Every row gives one point. Any point is a mix of the corners, with weights that add up to 1. It lies inside the corners' shape when no weight is negative. Say inside or outside, and name the corners with a negative weight.
(in the rows, 128 means zero)

Corners:
(1): [214 182 190]
(2): [175  60 172]
(3): [124  92 129]
(4): [130 111  74]
Points:
[131  96 132] -> inside
[156  82 144] -> inside
[196 147 188] -> outside (4)
[132  94 132] -> inside
[188  99 194] -> outside (4)
[207 171 183] -> inside
[135  93 135] -> inside
[158  98 131] -> inside

Corners:
(1): [211  96 159  82 193 122  79 166 137]
(2): [ 96 101   9 156 107  98  97 185  93]
(3): [194 104  68 186  54 186  71 159  98]
(4): [144  91 125 115  81 216 219 145 158]
(5): [181 149 192  52 203  72 198  36 117]
(6): [142  97  36  61 151  81 164  69 187]
(7): [ 93  68 160 108 122 235 107 165  52]
(8): [ 82  70   7 201 129 144 132 128 108]
(9): [ 94  49 146 180  41 162 101 152 117]
(10): [150 212 151 143 118 208  84 170 123]
Points:
[ 91  56  49 153  88 101 108 124 100] -> outside (1, 4, 10)
[150 134 125 120 147 163 123 141 100] -> outside (6, 9)
[128 117  81 123 125 150 143 129 114] -> outside (1, 9)
[135  84  90 150 103 187 112 148 128] -> outside (2, 5)
[153  90  91 133 111 143 127 127 120] -> outside (10)
[148 120 128 101 143 133 158 108 122] -> inside
[137 124 104 154 111 131  96 135 127] -> outside (4, 7)
[114  89  46 162 121 139 121 140 113] -> inside
[144 113  63 119 131 123 139 141 135] -> outside (7, 9)

Corners:
(1): [166 113 156  93 158 140  81 219 115  99 132  50  99 133 167 178 153 176
 153 171]
(2): [ 80 116 169 106 151  75  76 158 106 159 117 102  94  88 191 161 204 218
 132 151]
(3): [134  87 171 141 108 110 161  44 140  82 129 180 129 105  90 140  95 162
 157 100]
(4): [121  70 128 123 118 126 114 175  78 112  79 170 108 183 156 165 177 127
  97 121]
(5): [129 115 103  75 116 142 136 117 124 120 137 171 177  95  93  76 123  85
 188 108]
(6): [108 162 111 132  95 103 157  81 157 121 108 149 194 147 186  92  39 117
 175  76]
(7): [ 99 201  82 122 116 168  87 115 145 174 130 111 183 221  83  27 111 113
 121  50]
(8): [159 144 172 122 163  96  97 158 153  61 111  96  76  88 196 162 181 131
  96 204]
(9): [100 154 143 169 190 131 106 128  60  82 139  98 108 126 146 208 171 122
 124 141]
(10): [ 68  91  95 176 131 128  52 115 135  78 120 138 168 166 166 233 179 159
 108 160]
(11): [104 132  86 137  98 199 107 109 173 192 197 171 127 141 111  78  52  96
 141  58]
(12): [ 47  81 126 103 110 153 124  89 172 102 172 136 158 181  90  60  82  37
 148  28]
(13): [105 118 158 173  41 208 111  39 132 151 142 137 141 122 132  93  90 124
 196 116]
(14): [109  87 131 142  89 111 147  76 124 128 216 169 161 165 113  69  49 109
 159 168]
(15): [159 126 129  94 161  87 106 165 147 196  98  56  66 124 123 192 209 131
 160 169]
(16): [184  99 139 172 183  68  85 155 116 137 151  81 139  70 198 164 208 125
 113 138]
(17): [125 124 167 104 249 143  77 149 131 168 102 143  96 153 175 123 163 113
 149 100]
(18): [190 150 179 146 146  50   7 171 102 118  88  93  78 112 135 188 172 120
 183 133]
(19): [176 177 208 110 148  77 102 191 120 174 152 109 130  91 136 189 184  95
 136 161]
(20): [ 89 130 146 161 162 147  76 160 101  99  79 141 153 123  90 111 108 118
 104 143]
(21): [114 146 129  55 148 155  88  88  91 194 146  82 156 164 100 138 116 107
  86  73]
Points:
[121 122 132 132 128 128  84 146 111 128 140 113 131 140 130 142 143 118
 130 140] -> outside (3, 6, 17)
[119 126 133 140 136 131 102 128 129 127 138 132 128 131 135 132 132 121
 147 122] -> outside (21)
[116 129 136 134 118 128  89 137 114 115 139 128 143 132 142 125 128 113
 130 124] -> outside (3, 15, 17)
[147 118 127 105 170 111  80 189 139 127 102 106 121 123 159 164 165  77
 123 120] -> outside (2, 3, 7, 9, 13, 14)
[121 121 142 129 133 125  95 130 123 134 129 126 125 128 146 140 143 131
 139 125] -> inside
[134 127 148 110 162 113  81 154 136 141 137 111 121 128 125 129 150 121
 134 130] -> outside (4, 6, 9, 13)
[118 126 148 132 145 123  94 126 127 132 131 116 124 138 146 137 137 120
 137 115] -> outside (5)
[128 125 132 121 131 131 106 135 133 137 141 117 129 137 140 131 120 127
 147 123] -> inside

Corners:
(1): [163 139 149  88 143 111 139  88 146 100 171 118 206 139 159 115 147 120
  76 136]
(2): [122 124 113 132 135 132 147 108 126 147  85 144 130 129 123 102 152 125
 209 153]
(3): [109 150 152  93 152 126 104 121 121 150 141 161 117 146 149 105 139 135
 105 129]
(4): [129 143 121 146 130 107 121 107 141 149 132 131  97 145  95 144 159 139
 102 170]
(5): [106 151 155 147 108 119  65 131  80 150 152  87 123 132 126 118  90 140
  87 175]
(6): [130 127 111  83 158 100 124 116 131 143 154 146 184 129 132 126 157 133
 114 161]
(7): [116 137 141 161 116 105 144 117  60 129 108 156  87 129 140 106 157 142
 132 159]
(8): [153 120 122 129 147 130 159 116  59 131 104 127 143 145 151 151 159   7
  92 137]
(9): [115 145 107 123  74 128 108 104 125 146 164 112 124 124  78 119  95 133
  92  83]
(10): [ 97 159 131 133  94 127 143  92 114 158 118 117  95  99 125 136 128 105
 104 163]
(11): [165 146 117 143 114 162 123 171 139 119 139 139 158  83 140 113 133 132
 141 147]
(12): [109  74 111  72 162 149 115 193 126 128 109 162 129 139 137 104 147 128
 121  87]
(13): [109 114  99 114 139 117  96 103 111 109  93 158  89 142 126 181 128 157
 144  56]
(14): [160 136 119 169 173 118 112 145  93 125 137  85 104  58 113 117 128 130
 118  95]
(15): [109 137 109 157 149 120 146  91 120 124 130 150 118 130 136  96 146 141
 100 165]
(16): [131 128 163 111 117 150 136 117 120 143 114 144 165 133 148 119  90 114
 114 133]
(17): [105 120 108  98 138  94 107 172 133 126 113 145 119 140 146 120 116 144
  99  62]
(18): [122  84 127 144  37 129 104 110 115 122 109 140 123 116  86 101  74  63
 140 159]
(19): [120 102  94 133 133 112 115 162  67  51 121 149 121 118  42 122 126  97
 164 133]
(20): [127  97 125 157 152 146 154 149 117 122 125 137 108  98 112 150 156 123
 222 136]
(21): [121 122 158 155 134 141 103 154 100 144 113 144 144  97 144 119 158 133
  98 142]
Points:
[140 136 135 123 108 141 113 129 121 136 137 122 148 103 140 138 110 100
 102 121] -> outside (2, 4, 7, 12, 15, 19)
[119 125 126 125 135 120 122 124 110 135 121 136 125 124 125 123 138 123
 122 132] -> outside (11)
[126 132 125 134 145 122 126 130 106 127 126 134 124 119 127 124 143 129
 120 131] -> outside (18)
[122 124 127 125 131 126 125 133 110 129 122 139 129 120 131 119 133 122
 129 128] -> outside (4)
[118 117 125 126 132 122 124 139  96 123 137 130 126 116 120 115 135 104
 111 128] -> outside (2, 4, 11, 13, 16)
[121 123 128 139 126 124 126 120 104 127 119 132 119 127 121 125 127 118
 120 135] -> outside (3, 6, 11)
[134 116 119 131 134 131 126 131 101 118 127 137 143 115 119 118 136 116
 139 140] -> outside (3, 4, 10, 17)
[122 125 137 125 124 125 122 128 103 138 123 134 139 126 128 109 130 108
 100 141] -> outside (11, 13, 20)
[115 121 118 141 123 135 110 140 124 146 114 129 101 115 123 124 125 120
 134 114] -> outside (1, 6, 7, 16, 19)

Corners:
(1): [141 121 125 140 118 125 112 134 121 122 109 130 120 134 122 104 129 130
 126 129]
(2): [133 128 143 106 118 131 113 127 136 147 143 131 128 125 149 103 121 111
 123 135]
(3): [141 134 109 140 125 128 108 120 137 152  99 125 118 136  73 110 126 132
 139  94]
(4): [135 142 114  90 116 125 115 134  98 141  96 118 162 114 136 124 145 106
 109 136]
(5): [128 112 129 127 112 106 164 134 142 156 148 141 116  88 140 143 132 111
 100 139]
(6): [125 141 124 128 115 120 118 129 134 150 131 123 129 136 132 131 152 128
 125 122]
(7): [139 127 142 120 125 131 163 127 141 142 139 154 114  84 113 109 131 120
 110 137]
(8): [132 141 126 106 122 142 149 124 124 129 129 125 124 129 145 113 128 120
 120 110]
(9): [121 144 140 131 121  91 102 132 106 129 150 119 126 136 138 110 112 124
 117 141]
(10): [126 131 102 120 121 135 122 128 122 155 137 128 121 138 128 141 124 134
 117 133]
(11): [117 154 139 134 114 132 107 130 116 141 148 127 122 125 149  97 118  99
 117 131]
(12): [133 114 124 135 153 118 158 111 108 130 139 131 127 128 145 249 129 143
 102 146]
(13): [125 120 135 124 114 133 135 128 104 144 148 127 125 133 121 143 125 100
 109 140]
(14): [141 128 111 113 104 130 113 133 135 138 143 126 166 122 135 125 125 111
 118 117]
(15): [118 128 119 137 127 124 115 127 116 146 139 160 128 132 134 102 122 117
 144 127]
(16): [144 119 132 127 130 131 186 126 145 152 144 117 143 113 142 151 136 121
 108 148]
(17): [100 121 130 123 131 133 129 125 116 136 147 120 137 121 152 126 129 124
 111 135]
(18): [147 130  42 114 109 129 109  82 124  93 123 124 128 141 133 119 134 141
 169 111]
(19): [125 134 133 134 118 136 117 143 137 138 142 123 121 117 143 102 130 116
 157 115]
(20): [136 129 128 134 151 123 107 143  94 140 135 120 143 125 148  97 150 130
 136 117]
(21): [125 114 130 137 118 123 141  88  60 129 143 144 127 127 143 141 115 140
 112 150]
Points:
[125 126 134 133 124 125 125 125 109 142 141 128 129 129 139 126 125 124
 120 132] -> outside (4, 7, 18)
[133 129 115 119 118 124 127 123 120 135 133 127 132 126 133 118 130 122
 126 128] -> outside (11, 12)
[128 133 119 119 117 120 118 125 109 136 139 130 130 131 145 127 126 117
 118 133] -> outside (3, 7, 16, 17, 19)
[135 138 113 119 121 127 108 129 120 129 132 127 136 132 140 118 133 119
 134 123] -> outside (3, 5, 16, 17, 21)

Corners:
(1): [167 199 115  57 188 188  84 156 112 107 146  93 138  85 103 176 104 142
 122 100]
(2): [115 160 149  72 110 189 167 115  61 144  78 155  63 195 123 136 206 196
 128 182]
(3): [134  96   9 151 123  98 113 104 217  40  75 188 136  96 190 136 150  22
  97  26]
(4): [192  63  54 156 104 156 137 154 155  73 119 199 183 123 174 160  92  75
 143  87]
(5): [172  92 108  92 139  97 161 102 125 188  65 164 123 201 147  51 106  88
 162 164]
(6): [ 80 118 234 109 169 137  84 211 118 175 100  53  36  85 109 172 194 176
 153 206]
(7): [177  98  39 166 120  79  93  71 221  45 114 221 198 118 196 208  95  85
  97   9]
(8): [174 112  97 106  95 126 215  74 186 131 105 122 214 109 171 125 171 113
 105  77]
(9): [100 200 113 117 128 104 130 139  89 143 156  81  67 143 135 171 188 147
 166 183]
(10): [183 110 112 132 121 104 156 159 150 135 143 150 159 163 161  17 137 145
 157 135]
(11): [ 43  87  37 130 138 142 114  83 193  97 158 196 241 147 139 154 160  84
  77  68]
(12): [ 88 162 159  75 162 125 139 173  30 184 158 129  70  88 127 108 170 144
 125 168]
(13): [179 107 162 161 124  88 159 145 168 151 146 137  76 176 108  71  68  71
 112 183]
(14): [105 145 176 109 207 114 200 180 141 158  94  91  95 146 174 137 158 124
 147 218]
(15): [ 95  63  25 136 214 113 124  59 162 152 147 170 141 144 153 141 187 122
  48  13]
(16): [143 150 197 135 171 124 164 169  88 169 108  98  80 171 160 123 215  74
 146 143]
(17): [113 168  96  96 174  94  91 208  59 124 111  94 112  63  65 169 126 191
  94 148]
(18): [ 93 189 185 139 201 183 127 151  47 209  68  82  89  65  84 156 142 169
 176 173]
(19): [194  57  56 170 141  40 164  85 171  57 135 223 166 158 131  91  93  73
 181  62]
(20): [242 118  89 164 159  85 111  84 137 114 152 172 157 134 147  82 180 102
  90 197]
(21): [ 87 249 117  93 145 150 128 203 147 153  85 143  52 106  94 198 209 218
 156 155]
Points:
[138 113 100 122 154 104 107 136 139 122 127 160 118 137 117 117 137 121
 116 114] -> outside (4, 8, 9, 14, 18)
[135 130 105 119 147 120 131 133 136 129 119 142 127 122 131 134 140 128
 123 127] -> outside (16)
[137 133 121 115 174 102 125 141 136 149 125 132 141 105 111 122 133 148
 119 138] -> outside (2, 3, 4, 9, 16)
[133 135 118 113 142 118 144 138 126 137 119 124 126 114 133 137 157 133
 126 131] -> inside
[127 127 114 120 145  99 142 124 139 141 125 147 113 153 140 125 167 133
 124 133] -> outside (1, 3, 4, 18)
[146 125  95 124 144 121 133 129 139 120 117 147 137 120 137 135 135 120
 131 121] -> outside (16)
[149 102  97 136 146 112 140 118 144 119 126 159 115 149 147  92 137  88
 137 135] -> outside (7, 8, 16, 17, 21)
[140 148 124 106 149 129 139 150 119 146 106 121  99 116 121 128 159 153
 135 157] -> outside (7, 11, 16)
[141 118  95 115 143 110 139 130 138 126 124 156 131 133 143 119 138 118
 122 127] -> outside (16, 18)

Corners:
(1): [143 149 175 100 127  97 121 168 113 112 102 127 175 111 105 157 112 194
  99 118]
(2): [143  83 156  90 124 112 152 107 112 148 165 152 142 109  87  86 111  82
  88 145]
(3): [154 160 187 173 120 161 163 105 147 145 146 138  84 131 152 114 148 149
 142  75]
(4): [114  81 130  88 118 173 135  70 122 120  95 125 127  92 107 114 133 129
 126  56]
(5): [166  93 145 117 210  88 108 154  57 157 130  65 135  88 133 185 149 124
  61 138]
(6): [ 69 212 164 146 125 131 208  89 152 140 160 108 107 195 106  84 182 200
 186 201]
(7): [205 162 141 161 145 131 106 169 117 126 137  80  90 194 163 106 127 147
  69 143]
(8): [119 163 155 111 171 152  89 154 143 177 175 114  96 123 141 156  75 106
  92 114]
(9): [148 132 122 146 133 156 145 153 170 151  74 109 106 186 120 129 168 191
 153 164]
(10): [180 173 123 121 115  97 170 102 119 149 118 142 159 125 116 115 206 103
 113  93]
(11): [166 160 196  92 113 117 130 122 175 136 124  79 174 139  71  74 143 126
  93 108]
(12): [157 161 196  76 143  84 249  92  51 115 174 100 136 156 131 116 199  70
 152  90]
(13): [104 158 158  72 137 121 182 123 160 110  66 120 139 106 160  81 157 120
 138  47]
(14): [187 120 162 194 190 170 111  81 106 174 120 102 111 113 123 138 118 124
 133 155]
(15): [112  96  65 186 182 175 107  91 178 106 118 102  72 113 144 179  99 160
 199  94]
(16): [145 177 156 154 134 123 213 179 167 155  81 106 170 161 149 111 201 104
  91 115]
(17): [138 146 143 149 164  54  82  68 110 104 165 109 128 167 138 196 139  69
 166 150]
(18): [108 153 121 166 128  96 184 142 138 185 108  94 109 160 149 150 135 187
 140 188]
(19): [203 129 140 164 118  76  61 123  65 153 111 121 145 157  80 108 164 102
  97  86]
(20): [129 114 133 170 184 157  88  99 167 137 117 120  33 114  94 149  81 137
  91 104]
(21): [168 200 186 150 104 145 131 172 197 130  81  73 138  95  83  99 133 145
  94 142]
Points:
[135 141 149 133 148 127 138 110 131 138 129 109 113 126 127 134 125 138
 123 125] -> outside (9, 16, 19)
[142 137 146 134 149 120 136 116 121 143 130 111 117 137 126 134 140 128
 120 118] -> outside (21)
[165 116 145 149 158 119 126  78  98 133 156 114 107 141 109 121 149  98
 110 103] -> outside (1, 8, 9, 13, 18, 21)
[156 145 152 137 145 126 131 132 126 135 125 106 117 142 127 124 132 138
 107 126] -> inside
[132 129 136 147 139 130 130 122 130 146  97 118 122 113 107 133 133 178
 131 127] -> outside (7, 8, 11, 12, 16, 17)
[132 155 158 131 140 130 153 112 140 139 122 107 125 141 118 111 148 143
 133 129] -> inside

Corners:
(1): [133 178  56 134 148  59 183  89 180 188 127 152 152  97 114  75 111  92
 171 146]
(2): [ 88  59  76 200  29 210  78 158 151 100 126 162 170  82  39 124  80  80
 219 216]
(3): [105  82 162  91 184 108 147 175  82 186 141 124 131  67 147 145 137 215
  30 128]
(4): [ 78 144 170  91 170  45 151 138 190  88 106 138 149 136 174 106 197 205
  57  26]
(5): [ 87 165  32 177 113 205 123 112 151 147  91 176 193 183 195 195  55 205
 112 138]
(6): [142  57 157 192 138 108 134 145 102 148 128 152  56  92 157 155  93 129
 169 153]
(7): [148  85 112 180 163 121 112 151 115  88  77 145 114 124 196 148  88 108
 192 196]
(8): [197  52  85 102 106 101 134 194  94 121 138 141  22 132  99 148 139   7
 224 189]
(9): [192 137  80  56 148  83 156 136 196 163 100 132 149  57 110  29 144 181
 162 105]
(10): [171 117 119 133 154 141 109 155 109 163  57  14  68 131 105  79  96 169
  61  99]
(11): [161 152  79 156 127 153 132 167 140 128  90 146 107 112 178  76 138  87
 117 121]
(12): [ 69 135 135 139 157  97  90 109  95 122 174  54  86 123 140 119 170 159
 173  69]
(13): [102  73  95 182  42 185 107  97  67 181 112 119 196  78 119 178  66 180
 138 181]
(14): [158 112  89 104 195 182 151 110  91 164 146  95 136 131 217 200  98  90
  95 147]
(15): [124 159 211 105 193  54  36 129 159  78 171  26  99 159 212 165 200  75
  99  62]
(16): [131 174 132 164 178 171  47 128  72  62 106 141 140  94 139  94  88  60
 102 120]
(17): [193 152 139 141 168 143 182 118  65 154 122  44  83 126 156  71 106 140
 179 139]
(18): [132 209  40 151 170 187 131 124 120 172  77 138  87 169  51 205 137  47
  49 104]
(19): [ 80 152 155  85 110  91 100 133 178  88  83 127  67 117 146  69 168 126
 177 119]
(20): [152 131 138 134 128 189  55 107  91 103  88 110  86 128  80  72 165 133
 105 162]
(21): [ 59 163  99 201  34  91 151  99 150  84 130 178  60 117  73 203 117 155
 167 193]
Points:
[121 100 140 132 142 102 114 139 121 127 132 117 121  97 146 129 136 142
 119 128] -> outside (5, 17, 18, 19)
[138 124 121 124 152 127 114 141 122 133 112 110 112 115 138 117 131 124
 120 123] -> outside (21)
[126 124  98 144 122 135 131 131 128 129 109 146 117 106 122 119 116 122
 158 156] -> outside (10, 15)
[108 149 106 157 106 115 129 117 159 136 111 128 115 116 111 109 131 150
 145 121] -> outside (3, 7, 8, 14, 16)
[122 133 112 135 140 122 120 131 123 127 118 124 110 118 133 136 117 118
 138 133] -> outside (11, 20)
[119 135 126 135 144 120 125 123 132 132 111 109 121 115 135 117 126 155
 119 119] -> outside (8, 11)
[118 136 112 146 141 127 122 123 129 130 117 133 128 112 147 130 121 129
 137 136] -> outside (8, 10)
[117 168 124 148 168 100 137 114 124 137 113 106 121 126 140 138 121 165
 105  93] -> outside (2, 8, 11, 14, 19, 20)
[111 116 127 154 119 124 114 127 115 119 122 123 115 113 148 140 116 137
 140 144] -> outside (9, 18)

Corners:
(1): [152 158 119 103 180 158  98 130 221 183 111 130 195 134 162 116 162 175
 218 152]
(2): [ 62 119 174 163 163 117 169 100 143 137 103 128 112 123 177 141  86  88
  31 125]
(3): [ 93 138 183 141 159 121 196 102 148  92 119 154 159 154 106 211 145 131
  60 109]
(4): [162 124 145 169 127 140 113 103 112 127 107 162 149 132 135 122  89 102
  68 100]
(5): [143 179 143 219 135 106 158  59 114 125 129 111 137 116 147 135 138 101
  70 150]
(6): [196  98   7 130 100 197  51 150 109  92  99  90 105 136 135  63 124 171
 145  82]
(7): [178  55  37  48  85 111 110 155  72  77  96 132  88  82 132 113 161 170
 199  92]
(8): [143  96  39  62 104 140  77 171  94 127 138 126 117 128  67 109 135 156
 142 135]
(9): [138 146 185 103  91  86 155  87 101 106 155 164 169  95 220 149 134 123
  84 151]
(10): [109 138 105 142 142 115 130 125 185 111 108 172 112 120 128  74  96 164
 136 137]
(11): [127 144 163 149 162 108  84 133 177 112 116 110 157 130 146  88 120 148
 157 178]
(12): [118 123 163 103 104 134 140 113 161 124 146 134 124 142  92 109 122 132
 200 184]
(13): [101 141 150 143 145 137  68  88 172 127 162 147 163  88 155  96 131 158
 176 136]
(14): [179 130  47 115 138 183  69 194  94 113 184 123  82 189  93 131 183 145
 189 141]
(15): [ 95 180 184 103 115 113 147 120 105 126  94 135 137 116 139 136 109 107
  51  87]
(16): [ 84 150 194 179  92  99 111 129 217 171 127 153 149 160 134 121 125 131
 143 169]
(17): [154 112  57 128 115 197  80 185 147 138  80 129 121 107 145 145 160 152
 203 167]
(18): [138 124  57 108 138 122  35 116 135  65 147 101  68 161 135 130 114  86
 137 157]
(19): [108 159 161 144 116 109 120 128 206 138 156 118 118 113 122 150  66 121
 143 168]
(20): [206 101  75  89 135 176  82 172 151  86 142 122 104 159  67 112 203 143
 136 114]
(21): [107 134 131 128 125 124 127 145 194 130 134 138 197 123 133  94 117 109
 154 123]
Points:
[127 134 131 129 132 128 120 126 149 124 128 135 132 130 130 129 133 129
 134 142] -> outside (6)
[155 121  95 102 119 161 108 136 131 103 118 140 113 128 126 126 137 150
 159 121] -> outside (2, 5, 8, 11, 16, 21)
[121 154 170 146 125 110 154  86 156 111 124 140 146 137 155 140 108 102
  62 125] -> outside (7, 8, 11, 13, 14, 17)
[142 126 105 121 128 143 101 145 140 119 122 129 128 129 132 121 140 140
 156 140] -> inside
[136 131 121 129 129 131 127 120 145 114 106 136 134 129 158 134 137 115
 100 119] -> outside (8, 11, 12, 13, 14, 19)
